Each point is reached from the start by the listed moves, each made once or not at all, plus a little noise. Is the number of moves made odd or even? Then give how often each move was made.

Moves:
(1): [68 16 26 18]
(2): [-41  -4  52  27]
(3): [  5 -33 -33  63]
Start: [ 16  15  -3 -19]
Points:
[ 18 -17 -33  54] -> odd (0, 0, 1)
[ 95  -2 -12  60] -> even (1, 0, 1)
[-22 -25  24  74] -> even (0, 1, 1)
[74 37 26  0] -> odd (1, 0, 0)

Moves:
(1): [ 23 -38  -2  36  51  11   5   3   9]
(2): [  4  12   5  27   6  20 -25  33  11]
(3): [-16 -34 -11  -2 -16  33 -16 -14  29]
(4): [ -9  19 -29  19  -4 -25   2   8  -6]
(5): [-13   4  -6 -23  21   7  -8  14 -14]
(6): [ 17 -12 -31 -19   9  34   2   8 -32]
Start: [-33  10  35  15  -9 -16  -8  12 -17]
Points:
[-16   6   9  95  45 -10 -27  58  -1] -> odd (1, 1, 0, 1, 0, 0)
[-16 -58 -36  49  31  38 -16  18 -18] -> even (1, 0, 1, 1, 0, 1)
[ -9 -29  32  50  41  -5  -5  17  -9] -> odd (1, 0, 0, 0, 0, 0)
[-54   7  -2  57 -23  11 -46  38  18] -> odd (0, 1, 1, 1, 0, 0)

Moves:
(1): [ 0 11  0  0  5 36 21 29 17 -3 13 40]
(2): [  0  21  -8  31   6   4  -1   9  -9   9 -16 -18]
(3): [-25 -32  23  -2 -20   8  33   0  15  42  -7 -50]
(4): [  8   2 -29   9   1  18   2  -8  14  17  22 -14]
(5): [-29 -12  36  30   0  18 -11  31  19   3  15  -4]
(6): [-34   4  -7 -12   1  23 -13 -15  17 -31   7  -1]
(7): [  6   0  10   2  28   8  12 -14 -22  -9  36 -12]
(8): [ 12  15 -13  12 -12 -22 -21 -10 -21   7  11 -10]
(9): [ 10  22 -10   2  17   2  31   6  -1 -25 -13  -3]
Start: [ -9  10   3  -2  -1 -11  17   2  -4 -12  10 -13]
Points:
[-64  24  -4  57   7  51  -5  18  35 -14  38 -49] -> even (0, 1, 0, 1, 1, 1, 0, 0, 0)
[-23  52 -53  37  -5  12 -17 -22  -4  -9  34 -54] -> even (0, 1, 0, 1, 0, 1, 0, 1, 0)
[-88   3  18  55  -7  95  47  47  69  26  45 -60] -> even (1, 1, 1, 1, 1, 1, 0, 0, 0)
[ -9  32  -5  29   4  -8  16  11 -13  -2  -6 -30] -> odd (0, 1, 0, 0, 0, 0, 0, 0, 0)
[-56 -24  72  28  13  58  71  49  25  23  68 -38] -> even (1, 0, 1, 0, 1, 0, 1, 0, 0)

Moves:
(1): [ -7 -10  -5 -11  -3   3  -3  16  -4  31  31  14  -8]
(2): [ 15 -16 -19 -18   3  15  -6  19 -14  14  -1   2  21]
(3): [  9   4 -21  12  14   0   1 -46  -5   9  -7 -12 -31]
(4): [ 12 -21   0  -5  -2  16   9   0 -15 -11  28 -13 -10]
(5): [ 10  -8  17 -11   8   8   6  21   6  22   5 -22  12]
(6): [ 20  15  19   9 -12  28   7  -7   3   3  -1  18  13]
(7): [-15   8  -4   8   0  14 -19   1  -3   7  15 -10   3]
(8): [  2  14  12  -7   5   8 -14  -2  -8   2  -7   9  -8]
(9): [ 10  23   5   8   2  -6   2   3  -8 -16  11   7  -2]
(10): [ 11  -2 -14 -13 -15  -1 -22  -3 -18  -1  11 -18  15]
(11): [ 27   8 -23 -24  12  10 -22   0  18  12 -13  16  15]
(12): [  0  18   9  -8  27 -38  -8 -22  -1  -6   3  13  15]
Start: [ -4  -3  -3  10   3   1 -28  10   3  -1   2   6  -2]
Points:
[ 74  19 -33 -30  49  -8 -60 -36 -21   7  38 -22  13] -> odd (0, 0, 1, 1, 1, 0, 0, 0, 1, 1, 1, 1)
[ 71   1 -39 -50  13  24 -71  50 -14  31  13  -7  59] -> odd (0, 1, 0, 0, 1, 0, 0, 0, 1, 1, 1, 0)
[  2  22 -17  15  39 -11 -44 -38 -33  14  83   3 -34] -> even (1, 0, 1, 1, 0, 0, 1, 0, 1, 0, 0, 1)
[ 95  27 -34 -33  42  44 -81 -20 -31  32  51 -12  47] -> even (0, 1, 1, 1, 1, 1, 1, 0, 1, 1, 1, 1)
[ 41  34  19  20  40  23 -31 -39 -22   6  54 -14  -1] -> odd (0, 0, 1, 1, 1, 1, 1, 0, 1, 0, 0, 1)
[ 21  -7 -10 -15  13 -24 -50 -15 -30 -20  41 -10  17] -> odd (0, 0, 0, 1, 0, 0, 0, 0, 0, 1, 0, 1)
[ 39  10 -43 -20   9  17 -70  -3 -55  41  42   7 -14] -> even (1, 1, 1, 0, 0, 0, 0, 1, 1, 1, 0, 0)

Moves:
(1): [  9  15   0  26  -4  -5   5  22   3 -20  -5  -8  23  -9  15   8  12  -7
   0  -2]
(2): [ 19   5   6   1  14  -4 -10  -5  -6  -2   0  -7  -9   1  -9  15  -5  -6
 -11  -2]
(3): [  3 -25  17 -16  -9  -6  -6 -16  -8  -4  15   3  36  -3  -8  10  22   6
  14  -3]
(4): [-15   9  13  20   0  -8   6  -4  -6  10   5  -9   6 -19 -16  17  -3   2
   9 -17]
(5): [  5   9   1  11   7   9  -4   7 -14  -2  15  24   9  -3   4   5  12  -1
  17   9]
(6): [-22  -3  18   3  29 -11  -6   5   7 -15  14   3   4   5   5 -11 -18  32
 -12 -11]
(7): [-5 16 -7 -7 12 -2  3 -8 -1 -8 -1 -4 19 12 -8 11 -3 19 18 13]
(8): [ 28  -6  14  11 -10 -17   0  -6   1  -5  14   2  -2 -16  13   4 -11  15
  -2   5]
(9): [-14  -4   6  -2  -5  -1  23   3  16   9   1   9  19  -9 -16 -17 -17 -16
 -15   9]
(10): [-21  10  13   7 -19  -3  -5   8  -4  -5 -24   1   0 -19  -2 -10   8  10
  14  -2]
(11): [  2 -12   8   1  36   2  -1   1 -14  -8   5   1  -1   4 -12   1  18   1
   1  -6]
(12): [ -3  -1  13  -1   8  -1 -10   4   0 -17 -21   4 -18  10  23   7  -5   1
 -11 -17]
(13): [ -7   5   1  -5 -10  -7  16   3 -31   6  11  10 -28  20   7   6  18   7
  -6   2]
(14): [ 16  10  -8 -15   0  -2 -10  -7  15  11   9 -15  -3 -14   3 -11  12   0
  12 -36]
(15): [ 20  -8  -3  -1  -6 -11 -12   7  13  32 -25 -19   4   9   6  16   2  -5
   4 -11]
(16): [-15   8  21 -10   5  -5   6  -6  11   1   3 -12 -17  -1  -9  12  32  11
 -11   5]
(17): [  2  -6  -8  17  -8 -13 -11   8   1  -6 -18   9  -5  21  -5 -11   1   0
  10  -8]
(18): [ -6   8 -28 -20   3 -13   2 -11   6 -21  -2  -2   6  -8  15   2   0 -22
  -4 -13]
Start: [-24  -4   2 -16  14   2  15 -24   0  -3 -21   0  -1   3 -15  -1   2   0
   1   9]
Points:
[-11 -31  56  -6  13 -51  20 -38 -24  -6   2  12   4  -6 -27   4  37  19
  10 -63] -> odd (0, 0, 1, 1, 0, 0, 0, 1, 1, 0, 1, 1, 1, 1, 0, 0, 1, 0)
[ 17  -1  36  11  35 -67 -12  -9  -8 -54 -69  14  79 -11   2  38  37  -6
  37 -22] -> odd (1, 1, 1, 0, 1, 0, 1, 1, 1, 1, 1, 1, 0, 0, 1, 0, 1, 1)
[-54 -12  95   1   7 -50   0 -18 -33 -52 -13  45 -22  13  11  10  59  83
  14 -11] -> odd (0, 0, 1, 0, 1, 1, 0, 1, 0, 1, 0, 1, 1, 0, 0, 1, 1, 0)

Moves:
(1): [  4 -14   4  11   6  -6  15  12  10   6   0  -3  -4  -6  16  -6 -14  -6
  -2   2 -16  10   5   7 -11]
(2): [ -8   7   8  -8   0   3 -10  -1  -9 -23  17  22   9   2  -4  -9  -6  -2
  -3 -10   5 -12  -5   6  -3]
(3): [-12  -2   3   3 -12  -5  -9 -10  -2  -9   8   2  12   6  15   8   3  -9
   7  -1  -6  -7  -2   6  -1]
(4): [ -3 -22  -4  13  27  12 -10   0 -13   0  -9  -6  -1  14   0   7   7   2
   3  -6   4   0  -8  -4  -2]
(5): [ -8  -1   1   5   3  13  -5  12   3   5  12  -5  -8 -17  -7   9   4  -7
  -7  -7  -2   3  11  -7   5]
(6): [  2   5   8  -3   4 -13   2   7  -7  24   6  -9   7   4   1 -12   2 -17
   9  10  -3   0  17   7   8]
(7): [ 18  13 -13   6  -8   9 -17  -9  11   5  -9   3  -5   0   6  -9  27   6
   7  -7  -7   2  -9   0   2]
(8): [  4  -4   3   7  -3   4   7  13 -14   2  -8  -7   4  -2  12   5  -4  -3
   5   5  18  11   7   2   8]
(9): [  3  20  -6  17 -20  14  -6  10  -5   0 -13   7  13  10   6 -10  -5  -8
 -17  -9  12   1  21 -12  17]
(10): [ -5   6  -2  -1   7  -9  -1  -7   7  12   1   8  -4   7 -12  -9  -1 -10
 -14  -1  11   3  -1  15   3]
(11): [ 16  15   1  -3   8   8  -6   3   0  18  14  15  -7   9  18   1   0   3
 -14  13   4   4  -5  -2  17]
(12): [ -5  -2  -1   0  -6   3   1   2  -7   6   4  -5   3  -2  -1  12  -1  18
  -1   8  10 -10  -1   2   4]
(13): [  7   1   3   0   1  15   6  -9   6   3  -9  -7   5   8  15  15 -11 -25
  18  -2  -4  -6  10   5  -8]
(14): [ 22   1  -2  14  -2  22  31  13  -2 -13  13   9  -7  18 -17 -12  -4  -1
  12  -1  25  10  -2  -1   4]
(15): [ -9  14  25  -3  11  11   3   2   1  -2  15 -14   1 -13  12  -8  -7 -24
  16  -1  -1  -5  -2 -11   3]
(16): [  0   2   2   1 -13 -12  12 -13 -10   1   6   6 -15 -10   5  10   2   9
   9 -13   2  -8  -2 -14  -3]
(17): [ 14  11  18  -5 -21  12   3  -3   1 -13  16  -7 -13  11 -14   9  -5   1
 -11  -5   7  -9  -1   3   9]
(18): [  6   2  -8  22  10  10   1 -18   0 -16  16  25 -25 -27   0   5 -16  12
 -12  -1  -2  22  -4  -9 -13]
(19): [  2 -12   2   5   0  -1 -19 -17  -9  20  15   5  18  -4  11  14 -22   5
 -10   8  -7   4  -8 -12 -10]
(20): [ 19 -14  -2   3  -2  -3  14 -11  -5  -1 -19  10   5 -17  11 -12  11  -9
  14  -4 -21  -7   3   8   6]
(21): [-11 -14  -8   0   8  -5   8  -2 -11   3   5  -4   8 -21   7 -16   9  11
  -4  -4   8   3   7  -1  -7]
(22): [  4 -25   5  24 -11   3   3  -2  -4   6 -11  11 -13  -3   7 -11 -16  -9
 -10   6  12  14  22 -13   6]
(23): [ -2  -1  -1  12  -7  -2 -10  -3  10 -33   1  24   4 -21  -3   6   5   8
   1 -21  -3  -2  15  -9   8]
(24): [ -3 -10 -11   9  -4   0   1   8  -1  -7  -7 -20  -2  -5   5  18  -6 -11
  -8  -6   3 -13   7  -7 -10]
Start: [  0 -22   8   6  -4   0 -14  -2  15  -5  -6 -16  -2  -7   7 -14  -3   7
  32  -4   4   1  13 -12  20]
Points:
[ 24  -7  29  58   8  46   2 -16 -15  35  63 -15   2  -8  66  23 -70 -52
  40  29  51  13  29 -18  24] -> even (0, 0, 1, 0, 0, 1, 0, 1, 0, 1, 1, 1, 1, 1, 1, 0, 0, 1, 1, 0, 0, 0, 0, 1)
[ -2 -36  13  56 -41  34 -12  13 -21   8  12 -25  21 -33  65  44 -67 -21
  14 -27  25 -18  58 -42   7] -> even (1, 1, 0, 0, 1, 0, 0, 1, 1, 0, 0, 1, 1, 0, 0, 1, 0, 0, 1, 0, 0, 0, 0, 1)
[ 48 -61   5  86 -60  57   7 -16  -6 -26  18 -10 -28 -53  34  25 -25  -8
  35 -51  57  13  71 -65  23] -> even (0, 0, 0, 0, 1, 0, 1, 1, 0, 0, 0, 0, 1, 1, 0, 1, 1, 0, 1, 0, 1, 1, 1, 1)
[  5 -14 -12  80 -12   9 -28 -11 -23  24  42  26  -8 -84  50   6 -37   0
 -31 -29  45  30  78 -60  41] -> even (0, 0, 0, 0, 1, 1, 0, 1, 1, 1, 1, 0, 0, 0, 0, 1, 0, 1, 1, 0, 1, 0, 1, 1)
[ 85 -55   1  73 -24  43  -3 -41 -10  24   4  18 -46  12  27  -8 -11  -6
  10 -20  37   0  11 -38  41] -> odd (0, 0, 0, 1, 0, 0, 1, 0, 0, 1, 1, 0, 0, 1, 0, 1, 1, 0, 1, 1, 0, 1, 0, 1)
[ 47 -92   5  80   8  50  11 -32 -20   3  12  41 -14 -51  54  -3 -19  -5
  43 -35  23  17  57 -61  34] -> odd (0, 0, 0, 1, 1, 0, 0, 0, 0, 0, 1, 0, 1, 1, 0, 1, 0, 0, 1, 1, 1, 1, 1, 0)
[  4 -10  24  54   2  49 -34 -27 -27  10  55  10  33 -72  95 -11 -47 -72
  20 -17 -11 -13  63 -41  23] -> odd (0, 1, 1, 0, 1, 1, 0, 0, 1, 0, 1, 0, 1, 0, 1, 0, 0, 1, 1, 1, 1, 0, 0, 1)
[ -4 -64  36  72 -38   9 -10 -39 -51  35  12 -33  16 -31  60 -14 -32 -43
  13 -19  34 -35  65 -46  42] -> even (0, 0, 1, 1, 0, 1, 0, 0, 1, 1, 0, 1, 0, 0, 1, 1, 1, 0, 1, 1, 1, 1, 0, 1)
[ 16 -17  41  44   7  21  11 -20  -1  -6  54   5 -25 -72  94   6 -40 -76
  57 -24 -37 -17  45 -23   9] -> even (1, 1, 1, 0, 1, 1, 0, 0, 0, 0, 1, 0, 1, 0, 1, 1, 0, 1, 0, 1, 0, 0, 0, 1)
[ 29 -42  10  85  21  37 -29 -48  -7   8   6  -5 -18 -91  60  25 -11 -55
  61 -49 -10   6  50 -48  15] -> even (0, 0, 0, 1, 1, 1, 1, 1, 0, 1, 0, 0, 1, 0, 1, 1, 0, 1, 1, 1, 0, 0, 1, 1)
[-13 -48  42  46  -1   9  -9  -2 -31 -12  12 -21  10 -65  51  10  20 -25
  86 -34   2 -24  51 -32  55] -> even (0, 0, 1, 1, 1, 1, 0, 1, 0, 0, 0, 1, 0, 0, 1, 1, 0, 0, 0, 1, 0, 0, 1, 0)
